Rows are points. Before rounding, the points of a table are all equally far from one centre. They may lie mostly on one side of it. Write the centre, to within rounding.

Points, 9 rows:
[[-19 -54  17]
 [ 18 -48  24]
 [-23 -53   3]
 [-31 -44  16]
 [ 17 -44  30]
 [ 16 -50  23]
 [  7 -52  27]
 [ 30 -31  26]
 [ 28 -27  30]]
Centre: [ -3 -19   6]

Points (14 x 11):
[[ 18  11 -37  55  -9  59  42  -1   5 -32  11]
 [-16  12 -32  -3  37  84  26 -20  39   3  17]
 [ 24  -4 -46   8  19  70  18   0  11 -45  24]
 [ 41  27 -29  46  22  59  -1  29  36 -12  13]
 [ 25  10 -60  44  41  69  -8  13  -8   5  -9]
 [ 42  23 -30  37  -7  46   2  40   7 -30  16]
 [ -3  15 -29  31  10  44 -10   8 -29 -52  12]
 [ 11   8 -18  23  16  54  15 -14  -8  22  66]
 [ 24  30 -49  16  43  22  30  -8  10 -12  41]
 [ -4  30 -53  22  25  39  18  19  14 -38  32]
 [  9  -6 -65  13 -35  42  33  37   8 -16  27]
 [ 39 -22 -15  63  -8  68   4  -1  41 -29 -17]
 [ 12  10 -62  23  20  75   3  -4   4 -27  15]
 [ 40   1 -26  37   8  84 -18  26  -1   4  13]]
Centre: [ -3 -20 -12  14   9  17   8   5  16  11 -10]

Points, 31 rows:
[[ 55 -31 -63 -32  -5  23 -10 -30  21 -52  17   9  33   3  65  28  17 -19
    9  -8   9 -10 -27  -4]
 [ 12  45 -68  -4  -7  31 -21 -10  -6 -29  30  22  63  -7 -10  27  14  53
  -15 -24  -1 -13   4  63]
 [ 65 -51 -58 -15 -23  13 -20 -24 -61 -38 -14 -14  45  38  31  29 -32  29
   33 -52 -37  12 -17  -8]
 [ -1  -1 -66 -23 -17 -10 -10 -29  15 -39 -12  53  23   8  23   2  51  22
   11 -17  11 -23 -16  41]
 [  6  14 -17 -28  29  31 -38 -20 -13 -45 -12  59  22 -10  86   5 -34 -12
  -21 -34   0 -21  18  11]
 [-13 -15 -69 -40 -20  28   8 -18  14 -48  27  20  40  40  50  20 -31  49
    2 -17 -23 -13  27  46]
 [-20 -12 -61  -2  37  21  17 -20  -2 -22  29 -21  39   3   0 -16  35   7
   23 -23  -8 -77   5 -13]
 [ -4 -13 -59  -8  37  40 -60 -38 -30 -62  41 -18  27  16  55  32 -17  25
   -9 -14 -37 -51   3  19]
 [ 40  -3 -52 -60  32  -3 -10 -28   5 -36   3   6  20 -59  13 -12   1  19
    6 -40   9 -23   3  36]
 [ 39 -42 -28  17  11  51  19 -45 -17 -65   2  -2  20  49  28  33 -33  35
  -15  -9 -21  17  18  27]
 [ 25  11 -77  23  28 -31 -16 -17  42 -53  -6  44  31 -21  23  -5 -26  12
  -10 -13 -28 -15  -2  28]
 [ 26 -40 -55 -26  40  41  17 -47  -4 -60  12  32  36 -22  11  24  17  -6
   17 -33 -17 -42 -19  25]
 [ 28  17 -18 -39  42   4  12 -20  -3 -57  21  21   9 -47  21  57  14 -10
   39 -42  -7 -13  13  15]
 [ 74  10 -60   2 -10 -14  32  -8 -35 -12 -16   4  25  -8  35  12   3  -8
    1 -81 -20 -37  -2  55]
 [ 28 -21 -17  52  -7   5 -29 -49 -82   4  -4  -4  48  21  39  36   1  33
  -32 -41 -38   9   3   6]
 [ 33  17 -73 -31   9 -10 -12 -36  -2 -51   2  -6  28 -28  23   0  11  44
   22 -41  -1 -14  38  16]
 [ 61 -58 -58 -19  -6  27  -6   5 -41 -56   0  11  25  20  28  -5  -9   7
  -19 -42 -16 -47  28  57]
 [ -3  -2 -72   4 -14  64  12 -12 -36 -72  20   0  28  -8  36  -1  17  32
  -29 -54  -3 -13   3  16]
 [ 26 -49 -66 -30 -14  24 -28  -3 -22 -24  10   6  -3  21  55  -3   3   5
   59 -52  -8 -27  42  42]
 [-10 -51 -50 -17  15  -2 -21 -33  23 -36   3   1 -20  -7  92  29 -14  13
   16   1 -26 -15 -13   8]
 [ 15 -50 -60 -31  51 -38 -52  -9 -25 -58  16 -14  24 -13   9  15  36 -12
   -1 -11 -13 -26   5  -9]
 [ 80  -2 -75 -27  20  12  13  10 -38 -44  17  15  37  26  56  -4  -8  26
  -11 -18   5 -27  -1  17]
 [ 42  37 -44 -34  49  -7  -9 -32 -27 -51  -5   7  48 -14  10   0 -18  40
   10  -1 -41 -51  26  21]
 [ 54  -7 -57  -2  24   1 -24  -4   2 -65  45  16  38  -7  44  42 -21  28
   25  -4 -30 -52 -12   1]
 [ 40 -22 -22  25 -23  16 -18 -40 -34 -46  10  31  -1  22  56  15  17  36
   22 -23 -29 -39   2  54]
 [ 28 -46 -52   0  14  63 -34  -2 -51   8   4  27  14 -45 -12 -15  -6  54
  -12 -22 -16 -21 -36  33]
 [ 44  -9 -16  -6  -2  40  37 -23  -5 -51  12 -29   3 -12  49  54  -6 -17
   23  -8 -51  10  26  64]
 [-10   7 -54 -17 -13  35  19 -16 -50 -66  -2 -25  46 -10  -4 -25   4  25
   30 -36 -63 -20  30  54]
 [ 33 -17 -76  13  25   3  -9 -26   2 -26 -31  28   9 -15  -8   4  11  -2
   10 -62 -45 -51  51  26]
 [ 61 -27 -33 -41  10  45  -1 -10  19   1  36 -17  48  -2  55 -12 -19  31
   29 -54 -24 -19  -5  14]
 [-20   9 -51  -8   3  24  28 -11 -24 -17  31 -10  -3 -38  53 -33  -3   4
   56 -32   8 -23  -3  53]]
Centre: [  3  -1 -33 -10   2  13 -14   2 -25  -4   2  -2  15  12   5  15 -18 -14
   0 -17 -30  -3 -10  14]
